Every row gives one point. Examples show where two turns around zero, p and q, send a point. Where does a point land after both, in the order given? Backwards means that the second turn is done in reverse. Each puzzle has new turns, and all numbers are rounded.
In the rows, 128 means zero.

Turn p:
[142  92 113] -> [144  92 140]
[114 155 103] -> [106 130  96]
[140 153 139] -> [138 153 115]
[116 112 158] -> [124 138 162]
Turn q:
[148 119 126] -> [130 112 113]
[139 133 100] -> [107 131 106]
[ 93 118 164] -> [147 128 176]
[119 115  96] -> [ 93 123 127]
[142 155 154] -> [163 144 118]
Where do these land?
q, then p: [ 71 140 124] -> [113 183 138]
q, then p: [109 109 118] -> [113 136 151]
q, then p: [144 122 139] -> [142 113 129]
p, then q: [165 139 120] -> [119 118  91]
p, then q: [151 131 139] -> [138 127 104]

Turn p:
[154 150 125 161] -> [168 117 116 148]
[128  95 134  88] -> [ 96 117 147  93]
[123 123 124 148] -> [126 122 125 149]
[107 155  96 132] -> [125 150  88 138]
[128 116 161 111] -> [124 133 164 113]
Turn q:
[120 123 114 148] -> [119 134 112 146]
[155 130 119 131] -> [149 137 113 120]
[108  82 152  68] -> [139  57 168 129]
[135 144 138 160] -> [126 165 129 136]
[112 150 122 144] -> [102 146 122 127]
[139 139 123 118] -> [133 129 123 110]
Where do these land?
q, then p backwards: [ 75 128 137 155] -> [ 81  94 131 144]
q, then p: [154 128 148 108] -> [144 117 146 100]
q, then p: [114 150 149 154] -> [142 166 132 140]
q, then p backwards: [133 120  98 128] -> [135 134  99 134]
q, then p backwards: [148 100 128 129] -> [148 142 130 152]
p, then q: [143 142 108  94] -> [130  97 113  99]

Turn p:
[116  85 100 114 154 112] -> [126 132 123 117 179  94]
[144 141 183 129 131 146] -> [139  90 158 136 104 153]
[122 133 114 153 137 115] -> [124 132 108 151 129 115]
[111 138 125 124 178 128] -> [124 128 139 164 165 135]
[174 143 121 141 114 143] -> [169 131 109 124 103 145]
[114 124 134 102  90 111] -> [106 146 148  98 108 115]
[115 132 120 134  91 142] -> [107 136 110 107 107 140]
Turn q:
[109 119  95 142 133 131] -> [105 120 101 149 125 127]
[177 134 138 130 126 155] -> [147 149 132 107 131 173]
[122 142 162 145 136  80] -> [176 118 135 136 134  89]
[122 114 100  73 149 112] -> [ 86 114 134 112 176 114]
[104 116 116 146 121 128] -> [117 115 113 144 109 120]
[128 143 135 121  95 115] -> [134 143 128 104 112 106]
[143 151 116 114 152 158] -> [115 159 137 138 151 154]
[119 105 161 153 111 144] -> [144 107 143 132  86 140]
Where do these land?
q, then p backwards: [158 111 145 133 104 137] -> [152 127 138 117 102 155]
q, then p: [100  91 146 153 150 147] -> [118  82  97 106 117 117]
p, then q: [160 140 147 145 112 129] -> [132 128 114  93 107 142]
p, then q: [134 117 145 104 155 129] -> [150 111 153 132 140 143]
p, then q backwards: [ 94 138 152 111  96 117] -> [103 122 131  97 103 160]
q, then p: [108 129 104 153 153 112] -> [130 127  89 147 137 105]
q, then p: [142 139  98 109 139  99] -> [134 149 136 154 164 120]
p, then q: [145 125 107  92 108 116] -> [136 160 149 108 150 115]
p, then q backwards: [111 163 108 151 136 165] -> [142 124  91 155 146 163]

Turn p:
[ 99 152 127 141 123 127 128 126 137] -> [ 98 129 133 131 142 135 119 136 147]
[129 128 100 111 139 154 147 109 131] -> [140 103 114 106 142 146 120 105 132]
[137 123 118 104 122  89 113 140 120] -> [139 141 127 126 133 108 110 152  94]
[164 105 134 154 140  93 148 146 135] -> [154 136 109 123 115  89 162 155 135]
[166 178 147 154 127 159 116 126 146] -> [131 168 140 105  95 156 128 121 175]
[152 105 124 121  96 124 163 152 120] -> [145 133  96 129 128 143 165 145  99]
[118  98 115 141 141 122 145 164 112] -> [150 114 106 164 145 116 143 142 129]
[136 132 115 120 139 162 118 132 128] -> [147 122 125 131 120 150 111 110 139]
[128 101 112 146 103 131 128 102 117] -> [108 128  96 132 123 116 138  99 113]
[ 64 147 158 122 159 114 104  94  90] -> [ 93 123 193 150 172 102 109 100 130]
[115 140 157  94 117 133  98 116 174] -> [100 110 167 110  92 147 104 144 116]
Turn q:
[143 149 106 116 135  93  99 112 113] -> [133 156 108 135 131 112  97 104 100]
[152  85 113 156 102 157 101 124 149] -> [127  86 146 162  86 113 106 142 142]
[110 144 120 126 138 102 154 143 142] -> [114 145 112 106 129 121 158 110 133]
[159 113 107 151 154 103 152 101 156] -> [130  93 119 143 124 109 145  71 120]
[108 112 126 125 161 151 111 121  94] -> [102 118 120 149 158 151 116 152 108]
[126 146 151 115 162 121 113 153 150] -> [125 146 123 129 167  95 139 135 147]
[113 106 153  91 113 112  97 135 122] -> [129 136 141 104 134 100 112 168 101]
[149  95 111 144 117 154 156 149 102] -> [144  95 106 149  99 157 148 150 127]
[141 140 138 131  98  98 167 112 140] -> [157 133 143  98 106 130 150  93 123]
[128 141 106  91 129 153 114  99 125] -> [125 118 114 110 143 142  77 124 133]
[107 153 147 138 124 155 153 139 130] -> [125 140 143 118 138 158 149 135 161]
[ 98 152 158 152 102 136 121 149 112] -> [123 171 160 132 119 149 142 154 141]
Where do these land?
q, then p: [159 122 145 133  89 123 142  94 141] -> [131 145 141 110  90 124 154 110  94]
q, then p backwards: [146 117 145 101 142 140 103 146 144] -> [118 126 109 133 160  93 133 143 132]
p, then q: [158 153 156 139 146 151 145 128 130] -> [160 113 141 102 138 124 130 115 162]
p, then q: [119 141  76  69 143 105 137 146 116] -> [135 124  84 176 164 108 106 158 110]
q, then p: [128 150 154 127 142 118 107 108 118] -> [138 145 162 125 131 113 123 118 150]
p, then q: [135 133 119 142 141  96 130 135 132] -> [129 146 108 124 127 102 139 121 127]
p, then q: [103  98 135 136 126 123 144 125 114] -> [112 115 128 136 125 140 157 116 106]
p, then q: [140 127 153 142  84 145 128 142 125] -> [129 140 134 119 110 173 135 125 155]
p, then q: [ 46 106  68 137 110 107 137 137 123] -> [ 41 120  98 176 128 121 141 134 101]
p, then q backwards: [150 127 106 140 139 136 121 120 109] -> [153 155 117 120 130 115 130 127 135]
q, then p: [124 133 151 140 147 164 114 128 154] -> [123 102 146 134 104 110 136 149 156]

Turn p:
[ 98 149 119 132 142 163 155 105 124 115 121] -> [122 168 123 119 159 129 156 145 117 117 111]
[156 112 166 142 117 103  99 142  93 104 141] -> [140 122 159 165  80 135 128 125 141 133 165]
[102 154 142 104  99 125 150  97  96 159 139] -> [119 141 109 117  99  93 175 112 135 107  99]
[113 144 106 101 124 107 152  99 140 145 152] -> [134 110  89 103 138 103 150 131 140 103 119]
[115 104 122 118 145  96  96  89 151 116 129] -> [120 115 114 144 158 129 115 111 169  98 156]
[151  95 106 136  90 159 146 151 157 128 101] -> [106  94 146 116 137 171 118 142 122 160  89]
[134 141 104  98 142 154 118 126 112 109 120] -> [146 151  97 149 132 150 122 139 121 123 110]
[122 121 131 165 146 143 135 157  88 142 141] -> [127 141 141 139 121 122 149 118  80 160 151]
[116 120 101 166 110 121 102 133 152 161 124] -> [ 91 103 126 132 151 100 110 120 133 166 129]
[139 117 129 129 151  97 116 139 152  99  94] -> [151 113 157 142 153 138  88 127 137 110 136]
[161 155 155 156 133 155 148 140 108 157 135] -> [149 157 145 100 101 120 144 123 114 175 127]
[132 126 116 123 112 143 133 156 158 105 127] -> [117 115 132 119 129 149 104 163 118 129 116]
[125 125 167  94 153  99 113 129 131 125 141] -> [143 134 125 121 104 126 108 105 137  86 157]
Turn q:
[152  90 116 114 160 122 160 123 136 174 111] -> [126 101  76 109 149 111 129  97 158 112 113]
[112 110 170 105 135 135 151 115 145 158 124] -> [135 137 128  93 174 100 137 124 149 134 118]
[166 114 107 147 154 111 144 117 164 149  98] -> [ 95  97  98 146 148 132 136  89 155 108 137]
[124 164 110 120 104 130 120 130 107 131 112] -> [138 131 142 152 105 123 136 114 104 146 107]
[114 118 107 159 126 122 116 156 121  84 120] -> [117 120 135 142 114 161 124 155  95  94 133]
[ 98 129 158 144 136 142 128  90 126 110 134] -> [111 144 162  89 137 123 120 126 113 132 150]
[163  84 119 138  70  95 138 144 105 110 138] -> [151 109 120 171 112  87  96 160 127  82 142]
[118 171 147 135 134 161 106 135 142 146 145] -> [138 128 160 119 132 157 141 127 142 177 127]
[105 143 138 105 112 127  81 126 125 117 138] -> [118 158 143 136 122 128 117 159 115 164 114]
[131 141 179 109 163 167 127 113 132 126 120] -> [137 165 146  93 161 149 113 100 147 145 126]
[132 134  91 118  98 107 130 141 119  86 161] -> [136 146 123 157  75 122 139 161 121 108 142]
[138 119 103 139 109 105 113 138  90 119 154] -> [142 114 111 146  89 120 106 152 107 127 142]
[105 128 130 133 141 167 131 118 144 129 121] -> [113 127 153  95 132 144 137 120 137 128 112]
[133 148 119 128 149 100 147 145 135 154 117] -> [136 115  96 141 143 133 161 109 122 137 132]
Where do these land?
q, then p: [134 134 135 143 122 125 114 120 119 118 163] -> [112 120 116 119  96 121 122 132 126 141 143]
q, then p: [143 110 109 143 143 132 108 146 144 118 112] -> [ 97 144 131 142 151 148 122 139 116 134 129]
q, then p: [143 118 125  86 142 134 213 117 117 142 133] -> [183  94 112 117 149 138 135 161 178  99 108]
p, then q: [126 142 104 117 133 123 150 145 130 165 120] -> [121 131  94 136 123 109 108 107 111 123 110]
q, then p backwards: [139 154 120 124 129 140 116 147 132 106 128] -> [144 116 140 122 127 147 120 128 106 107 117]
p, then q: [143 148 211 145  85 107 109 118 126 110 123] -> [133 150 183 165 175  98 150 167 146 140 150]
q, then p: [ 71 146 102 144 132 142 125 118 126 117 131] -> [116 135 136 127  94 133 158 116 102 101  95]
q, then p: [117 143 157 122 140 154 111 125 120 128 141] -> [134 152 112 109 105 126 111 108 132 134 118]
p, then q backwards: [115 112 112 143 131 151 153 135 115 139 135] -> [ 93 148 126 136 144 112 126 131 132 134 113]
q, then p backwards: [133 136 108 143 144 147 124 122 164 136 135] -> [137  95 139 132 101 135 126 105 136 130 136]
p, then q backwards: [145 144 123 140 135 127 113 112 118 131 107] -> [147 143 146 105 116 132 124 131 131 140 128]
q, then p backwards: [132 141 126 116  91 143 107 116 130 132 113] -> [129 140 136 146 104 126 114 138 116 131  93]
p, then q: [123  36 133  97 138  41 122 142 123 122 124] -> [ 88 134 151  77 111 111  55 164 150  73 173]

Turn p:
[145 108 122 118 120 116 126 110 125 138 111 144 135 121] -> [139 131 122 136 134 140 111 116 132 127 101 130 105 129]
[121 113 127 118 134 117 115 112 131 126 115 120 180 132] -> [126 149 123 114 136 138 139 109 109 117  95 140 126 158]
[ 97 151 109 126 115 112 119 139 139 129 130 141 123 108] -> [112 147  97 122 107 123 114 142 146 120 137 140 137 125]
[138 130 119 112 144 108 109 122 116 123 117 114 117 115] -> [114 141 122 128 146 106 132 135 139 130 110 117 107 124]
[138 106 115 155 104 225 134 118 136 137 116 141 132 132] -> [148  87 124 140 107 179 115 111  94 138 120  74 172 115]
[141 142 116 114 100 137 117 116 136 120 122 142 117 139] -> [142 112 116 113 118 130 107 133 138 111 128 105 116 132]
[135 144 120 116 127 120 126 133 136 189 122 114 155 144] -> [146 135 108 160 105 113 138 127 112 136 123 132 116 177]
[138 125 120 113 143 163 115 143 134 112 118 142 109 116] -> [116 117 113 132 146 149 129 149 121 123 134  95 126 108]
[ 88 161 165 146 138 103 130 108 127 129 144 119 113 119] -> [107 156 141 100 115  98 115 121 127 157 164 150 131 126]
[137 122 126 106 135 110 141 110 111 110 145 144 127 110] -> [142 137 125 109 138 127 133 131 131 127 116 145 101  96]
[141 110 211 130 142 100 121 164 142 114 137 145 151 134] -> [120 132 173 127 180 146 111 154 100 125 153 181 120 155]
[119 151 112 144 132 154 144 127  95 120 108 127 114 127] -> [104 119 139 134  93 120 135 122 119 124 127 103 130  97]
[127 122 114 151 126 117 159 109 147 116 117  97 131 119] -> [142 161 153 130 118 130 140 105 154 129 121 117 147 125]
[138 130 159 106 114 134 117 162 120 137 145 118 125 130] -> [131 104 137 128 137 123 129 174 118 140 132 140 126 146]
[101 114 115 116 142 122 138 153 142 140 123 110 116 159] -> [110 117 120 142 125 138 166 123 155 134 146 133 129 153]
[144 140 111 165 138 131 145 122 115 116 176 133 112 147] -> [154 106 135 130 129  94 140 106 127 115 155 135 149  90]
[128 106 115 139 123 107 120 127 123 121 130 124 118 126] -> [124 124 127 131 142 120 124 117 153 127 113 138 135 122]
Turn q:
[155 133 123 159 132 100 156 141 110 125 138 149 147 131] -> [125 142 114 146 148 127 147 129  81 112 134 121 153 133]
[152 137 121 116 119 139 132 143 140 149 130 135 154 142] -> [122 133 123 112 128 157 121 134 111 142 149 120 136 150]
[148 148 134 114 105  98 141 142  90 135 116 139 137 153] -> [113 152 131 106 126 120 157 123  79 137 121 120 117 146]
[162 129 138 122 131 100 133 123 125 109 135 122 151 159] -> [137 156 136 126 131 129 119 128  97 121 118  87 134 141]
[105  88 120 127 136 135  92 150 130 100 116 133 114  87] -> [162  75 125 134 100 114 130 107 146 131 117 139 142 101]
[102  92 151 111 153 117 120 143 144 132 129 147 105 103] -> [143  89 109 126 125  87 131 121 162 133 121 126 146 141]
[151 157 111 102 148 143 128 108 118 150 128 122 130 134] -> [124 169 121 105 135 135 115 116 134 141 159 130 115 123]
[108 124 142 153 137 135  99 126 151 111 106 137  94 102] -> [158  84 133 134 151 116 130 130 154 120 116 143 112 106]
[102 132 133 143 129 141  94 118 131 151 145 105 125 121] -> [121 126 153 137 137 133 124 139 162 159 122 142 136 108]
[142 143 159 130 125 127 162 148 103  99 134 134 152 130] -> [ 95 123 123 117 130 113 119 132  80 104 125 108 137 120]
[103 111 128 136 119 153 105 127 150 117 136 143  93 125] -> [146  92 139 150 122 117 111 136 151 133 127 154 110 133]
[125 156 101 109 126 118 146 115 123 127 148 128 144 146] -> [120 173 109 128 113 133 119 148 114 134 130 132 122 130]
[129 145 125 117 123 114 150 113 125 137 108 134 171 144] -> [113 158 108 101 134 153 128 130 111 121 106 125 134 142]
[113 118 127 147 121 129 128 145 158 119 124  96  93 102] -> [134  93 135 149 119 130 151 147 163 112 135 118 116 108]
[106 105 120 146 141 153 125 126 127 132 115 111 105 141] -> [118 112 130 159 129 136 126 102 157 133 122 133 108 123]
[145 130 114 116 104 144 138  79 123 156 139 113 135 127] -> [117 173 156 116 120 149 122 126 147 114 145 151 131 142]
Where do these land?
p, then q backwards: [105 112 114 138 124 121 119 105 122 107 149 161 148 122] -> [120 133 120 123 143 144 130 112 109 122  97 147 156 100]
p, then q: [142 135 158 132 153 135 134 152  97 119 141  95 159 156] -> [ 87 129 118 130 138  87 137 108 100 111 104 110 139 145]
q, then p: [150 110 147 100 145 120 158 149  98 139 113  98 121 109] -> [149 154 134  80 108 123 157 119 156 146 119 141 128 134]
q, then p: [131 139 135 155 116 124 132  99 162 109 151 144 130 122] -> [105 122 141 141 161 127 125 147 110  92 138 129 140 122]
q, then p: [125 140 107 147 142 155 106 115 157 120 142 154 129 105] -> [139 122  99 149 168 131 109 137 104 111 126 127 141 111]
q, then p backwards: [126 151 125 110 108 140 108 100 132 102 140 151 133 129] -> [141 145 157 122  99 109 132 118 120 126 139 147 144 106]
q, then p: [144 123 111 115 146 105 146 142 124 131  93 112 132 141] -> [147 133 135 118 101 117 156 118 145 135 121  95 127 119]
q, then p: [114 128 109 119 117 114 108 139 160 133 146 120 105 116] -> [158 120 135 162 132 138 119 149 142 120 138 137 143 140]
p, then q: [128 140  99 150  94 133 116 120 139 142 134 127 132 106] -> [155 137 140 114 120 170 137 135 112 136 119 125 136 118]
q, then p: [ 81 122 152 115 127 131 123 101 131 118  98 134 152 123] -> [ 99 143 111 126 133 166 114 126 141 115 114 102 101 148]
p, then q: [110 150 112 149 123 140 135 125 125 116 142 132  98 130] -> [135 133 138 123 101 131 131 155 140 121 125 131 161 124]
p, then q: [142 111 145 128 122 117 123 162 117 130  97 129 113 129] -> [124  85 128 149 150 124 126 124 139 138 110 122 123 127]
q, then p backwards: [138 140 115 143 130 112 103 110 133 159 137 134  97 121] -> [142 116 142 122 147 102 151 134 149 133 156 107 118 123]
q, then p backwards: [149  86 146 107 139 143 152 144 105 143 106  95 130 163] -> [104 130 119 144 143 143 119  97 134 129  72 112 120 170]
q, then p backwards: [135 132 145 113 136 131 157 157 117 154 131 134 140 147] -> [ 97 139 137 124 149 145  93 128 134 136 115 118 126 141]

Turn p:
[124 152 136 142 140 139 136 150 100 148 126 155 151 154] -> [124 120 146 148 159 138 136 148 119 159 133 121 160 146]
[134 126 127 106 140 119 143 134 102 148 123 112 153 114] -> [124 107 125 121 130 126 137 111 119 147 151 137 153 102]
[108 159 127 135 116 105 106 141 115 116 127 126 148 117] -> [118 151 131 126 119 116 121 127 105 161 108 107 139 118]
[109 106 132 139 121 160 154 141 142 130 102 106 150 118] -> [117  88 122 155  92 135 153 129 117 116 129 121 130 131]
[133 117 128 140 146 118  96 131 114  97 131 120 125 146] -> [148 137 131 121 126 150  85 136 118 125 120 114 130 121]
[147 153 119 130 161 128 127 104 150 102 132 108 111 150] -> [151 132 107 105 155 127 119 129 136  91 119  93 130 128]
[119 112 169 140 116 107 156 157 142 152 108 159 109 113] -> [100 106 160 140 136 125 154 157 133 146 125 147  82 114]
[150 118 136 148 124 116 125 149 139 122 133 110 125 135] -> [141 128 130 132 120 151 128 136 149 134 123 111 113 108]
[156 138  97 135 123 169 152 113 135 121 116 152 131 129] -> [134 142  99 164 147 132 154 134 129  95 133 141 143 144]
[124 131  89 105 131 121 140  94 119 110 154 128 148 144] -> [155 151 121 116 121  96 120 125 125 107 153 130 167 131]
[127 134 114 142 108 137 121  95 123 141 155 125 104 120] -> [139 146 116 139 131 104 117  99 149 130 130 133 113 153]
[ 97 119 119 114 113 100 128 159 134 149 126 144  83 106] -> [102 139 126 104 116 117 135 145 120 159 148 147  76 136]
[131 133 142 127 127 126 129 110 118 137  95 132 132 132] -> [135 107 127 131 144 121 133 126 114 131 105 145 131 124]
[142 120 144 101 120 133  81 112 136 135 143 123 137 157] -> [140 135 144  95 121 148 111 112 153 125 100 147 152 142]
[127 112 106 141 126 154 106  87 164 135 148 136 121  94] -> [101 140  97 143 113 107 105 109 163  93 119 142 121 147]
[119 118 164 102 135 115 146 169 114 104 129 112 120 118] -> [119 119 166 108 118 152 139 123  99 131 149 113 108 100]
Turn q:
[ 96 134 114 127 127 125 110 135 133 101 125 102 170 122] -> [100 140 137 144 127 132  97 140 140 112  96 104 151 129]
[136 138 118  82 128 131 129 112 141  97 124 107 158 109] -> [127 153 115 116 141 112 117 115 131 119 107 100 175 111]
[143  80 150 139 128 122 139 130 105 118 133 148 125 126] -> [148  95 143 136 101 136 143 125 116 144 140 116 124  99]
[104 165 108 128 128 110 123 109 123 153 151 125 114 155] -> [120 132 111 142 127 102 123 123 141 132 122 159 123 180]
[119 137 139 123 106 131 117 124 121 168 129  99 126 146] -> [130 152 122 138 126 129 136 120 109 131 115 118 102 168]
[106 130 104 101 131 123 133 137 157 120 113 115 141  79] -> [ 88 151 137 105 145 115 141 126 154 112 106 110 145 106]
[141 116 138 139 127 142 148 117  92 127  94 155 118 125] -> [151 112 120 111 101 154 148 133 110 128 121 152 125 105]
[120 145 130 126 131 120 106 127 149 142 105 120 111 165] -> [143 133 131 107 142 139 112 130 143 129 124 130 112 173]
[141 110 145 148 156 148 128 126 115 119 136 140  98 110] -> [127  99 146 127 136 145 135 108 107 135 149 151 127 104]
[143 154 105 125 124 107  92 131 123 163 131 134 126 143] -> [122 159 119 116 111 112 103 127 135 151 140 145 106 157]
[108 131 102 115  97 141 113 115 166 110 133 124 148 117] -> [107 143 107 130 132 122 112 114 158  88 124  98 135 126]
[150 120 177 161 126 114 143 126 112 118 129 149 108 117] -> [163 117 147 153 122 158 154 125 129 147 150 149 125 104]
[147 103 137 139 141 140 134 134 105 120 144 136 105 126] -> [139  99 141 133 125 125 131 117 102 137 144 140 119 105]
[123 102 143 122 129 122 150 152 118 106 143 140 116 135] -> [148  98 155 138 124 110 141 140 123 121 135 121 131 113]
[120 165 137 119 123 143 115 140 132 162 129 141 147 153] -> [124 158 118 123 121 132 124 153 115 115 148 133 128 172]
[116 126 104 117 143 123 136 113 169 131 127 111 168 121] -> [ 92 131 102 120 148 124 124 138 150 135 116  94 152 134]
[164 121 126 165 132 134 158 147 116 120 130 129  97 126] -> [149 107 127 137 149 129 134 140 114 141 139 156  97  90]
Where do these land?
q, then p backwards: [108 125 121 144 126 137 141 127 129 150 116 107 135 113] -> [131 144 140 133 124 140 122 145 149 128 107 140 120 112]
q, then p: [115 129 115 125 132 107 136 111 123 143 108 171 141 119] -> [119 142 132 126  99 117 171 144 135 125 132 145 133 139]
p, then q: [134 140 166 126 120 139 135 153 137 134 110 127 136 116] -> [123 109 131 125 134 151 165 131 114 114 109 128 128 125]
q, then p: [136 132 129  81 164 142 135 113 141 143 105 117 115 117] -> [130 108 133  94 141 112 139 120 107 119 149 144 171 120]
p, then q: [136 145 114 130 140 115 139 142 131 142 133 118 111 138] -> [116 127 125 119 152 100 131 128 117 139 131 125 124 133]
p, then q: [ 68 135 137 138 112 129 124 123 116 126 128 126 112 140] -> [168 128 141 135 109 125 128 125 120 148 113 128 102 161]
q, then p backwards: [135 119 147 108 112 129 136 159 101 141 111 119 166 155] -> [ 97 139 113 142 114 113 127 150 132  85 114 127 134 161]
q, then p: [134 133 118 132 105 138 119 114 147 147 133 142 113 116] -> [134 151 119 119 132 104 128 125 133 106 139 120 119 145]
p, then q backwards: [129 109 125 136 134  73 127 130 147  31 156 111 134 120] -> [158 108 117 103  67 147  99 190 113  91 107 136 161 109]
p, then q backwards: [139 117 133 142 111 132 144 131  57 139 129 119 136 123] -> [165 123 167 150 140 117 120 112 106 116 164 120 109 128]
q, then p: [133 121 133 132 120 118 115 118 145 149 215 114 115 119] -> [153 119 138 135 137  72  84 132 168 145 135  96 113 135]
p, then q: [138 106 116 129 113 124  97 126 139 130 126 152 113 145] -> [140 140 130 101 127 132 112 142 137 105 156 139 119 135]
p, then q: [135 132 110 119 154 140 105 131 131 138 129 141 126 113] -> [100 120 126 119 120 119 107 131 131 110 126 131 141 144]
q, then p: [136 118 123 139 133 149 150 134 133 121 109 159 133 136] -> [115 145 127 132 107 151 134 125 123 116 159 139 127 122]
p, then q: [135 149 124 136 114 141 136 128 135  92 136 113 140 125] -> [138 143 111 149 147 138 120 129 124 128  99 137 134 113]
q, then p backwards: [137 138 137 129 158 135 109 108 137 124 105 113 124 155] -> [131 136 130 120 147 141  93 128 104 140 124 123 115 155]
